Rows are points. The last column is the point's height on a tilted bowl or saddle (a function of degree 2), plus a little noise. Count its main directions that bend up, bend down and stay straight.

Points (11 x 3):
-0.58 -0.35 0.40
-0.42 -0.01 0.18
0.21 0.05 0.56
0.61 1.06 0.88
-0.26 -0.27 0.36
0.22 0.50 0.44
-0.33 -0.07 0.26
-0.61 -0.11 0.24
-0.12 0.42 0.05
-0.63 0.26 -0.26
-0.14 0.09 0.31
Directions: 1 up, 1 down, 0 straight

Points, 18 rows:
0.68 0.04 -0.26 -1.11
0.37 -0.45 0.29 -0.49
-0.57 -0.84 0.06 0.06
-0.10 -0.01 0.10 0.04
-0.60 0.20 0.77 0.21
0.16 0.47 0.83 -0.58
-0.26 0.02 -0.26 -0.17
0.21 0.22 -0.05 -0.28
-0.52 -0.48 0.22 0.34
0.08 -0.16 0.66 0.00
-0.40 0.13 0.67 0.26
-0.02 -0.39 -0.15 -0.31
-0.89 0.80 0.36 -0.51
-0.09 -0.38 0.52 0.25
0.15 0.64 -0.19 -0.34
0.43 0.41 -0.33 -0.64
-0.14 0.05 -0.14 -0.09
-0.53 0.26 -0.22 -0.14
Directions: 0 up, 2 down, 1 straight

Points (23 x 5):
0.00 -0.35 0.64 0.28 0.28
-0.37 -0.45 -0.44 0.26 0.39
0.11 0.77 0.34 0.18 0.12
0.41 0.34 0.90 -0.29 0.30
0.25 -0.14 0.48 0.27 0.15
-0.21 -0.79 -0.14 -0.06 0.09
-0.23 0.14 -0.25 0.28 0.38
0.55 0.22 0.81 -0.54 0.53
-0.12 0.05 0.81 -0.30 0.14
-0.26 -0.26 0.14 0.22 0.20
-0.44 -0.32 -0.37 -0.08 0.39
0.07 -0.29 -0.18 -0.05 0.07
-0.33 -0.53 -0.26 -0.07 0.20
0.10 -0.65 -0.13 0.56 0.16
0.29 -0.16 0.79 -0.22 0.30
-0.34 0.11 -0.09 -0.36 0.34
0.54 -0.16 0.00 0.11 0.06
0.41 -0.31 0.16 -0.72 0.55
-0.18 -0.04 0.20 0.11 0.15
-0.48 -0.09 0.56 0.00 0.23
-0.61 0.66 -0.03 -1.10 1.11
-0.55 -0.30 0.07 0.02 0.31
0.31 -0.63 0.47 1.20 0.99
Directions: 2 up, 0 down, 2 straight

Points (49 x 7):
-0.39 0.12 0.41 0.07 0.07 0.46 -0.04
-0.29 0.11 -0.28 -0.61 0.28 -0.28 -0.36
-0.28 0.38 0.24 0.77 0.21 -0.65 -0.89
-0.29 -0.08 0.01 0.48 0.38 -0.39 -0.55
-0.51 -0.37 0.57 -0.10 -0.81 0.85 -0.04
-0.35 -0.47 0.42 -0.04 -0.30 -0.34 0.31
0.39 -0.04 0.13 -0.39 -0.17 -0.06 0.21
1.03 -0.17 -0.42 0.56 0.29 0.14 -0.37
0.17 -0.36 -0.50 0.03 0.00 -0.08 -0.06
-0.28 0.16 -0.38 -0.37 0.70 0.13 -0.55
0.52 -0.30 0.22 0.33 -0.31 -0.22 -0.06
-0.42 0.12 -0.18 0.13 -0.31 0.00 -0.10
0.25 -0.11 -0.23 0.25 0.81 -0.46 -0.83
0.40 -0.59 0.14 -0.51 -0.04 0.44 0.55
-0.34 -0.42 -0.27 -0.33 -0.62 -0.53 0.26
-0.91 0.20 -0.06 -0.24 -0.34 -0.51 -0.10
0.14 -0.45 0.32 0.35 -0.73 -0.29 -0.02
-0.17 -0.51 -0.69 0.06 0.40 0.46 -0.55
0.33 -0.07 -0.74 0.38 0.18 0.09 -0.53
-0.43 0.06 -0.17 0.14 -0.88 0.63 -0.32
-0.72 0.03 -0.17 -0.34 0.55 0.06 -0.34
-0.08 0.10 0.25 -0.41 -0.14 -0.26 -0.04
0.07 -0.27 -0.44 0.37 -0.16 -0.54 -0.14
1.05 1.10 0.73 0.23 0.31 -0.18 -0.60
0.47 0.58 0.65 -0.03 -0.53 0.93 -0.01
-0.76 -0.33 0.28 -0.34 0.25 0.43 0.27
-0.03 0.68 -0.12 -0.31 0.41 0.53 -0.05
0.66 0.20 -0.57 0.83 -0.41 -0.15 -0.52
-0.16 0.05 0.13 0.19 -0.24 -0.62 -0.20
-0.24 0.52 -0.37 0.65 -0.32 -0.40 -0.45
-0.37 0.26 -0.18 0.15 -0.09 0.20 -0.16
-0.40 0.28 0.17 -0.20 0.12 0.64 0.07
0.73 -0.55 -0.35 0.65 -0.64 -0.19 -0.20
0.00 0.28 -0.18 -0.21 0.56 -0.07 -0.44
-0.29 0.37 0.14 0.13 -1.01 -0.15 -0.31
-0.63 0.31 -0.46 0.10 -0.01 -0.19 -0.34
0.22 -0.23 -0.60 0.71 0.78 -0.21 -1.21
0.15 0.10 0.06 -0.26 -0.09 -0.17 -0.01
0.33 0.28 -0.69 0.11 -0.14 -0.16 -0.29
0.05 -0.09 0.23 0.08 -0.09 0.24 -0.03
0.94 0.17 0.09 0.04 -0.51 -0.07 0.14
0.24 0.13 0.57 0.68 -0.54 -0.15 -0.64
0.31 0.75 -0.17 -0.20 -0.50 0.38 0.01
0.41 0.61 -0.36 0.76 0.51 0.64 -0.66
0.10 -0.34 -0.74 -0.27 0.12 -0.36 -0.15
0.52 -0.55 -0.18 -0.14 -0.47 -0.29 0.46
0.10 0.23 -0.53 -0.16 0.02 0.11 -0.22
-1.17 0.12 0.16 0.42 0.83 -0.48 -0.79
-0.32 -0.39 -0.04 0.00 -0.24 0.52 0.03
Directions: 2 up, 3 down, 1 straight
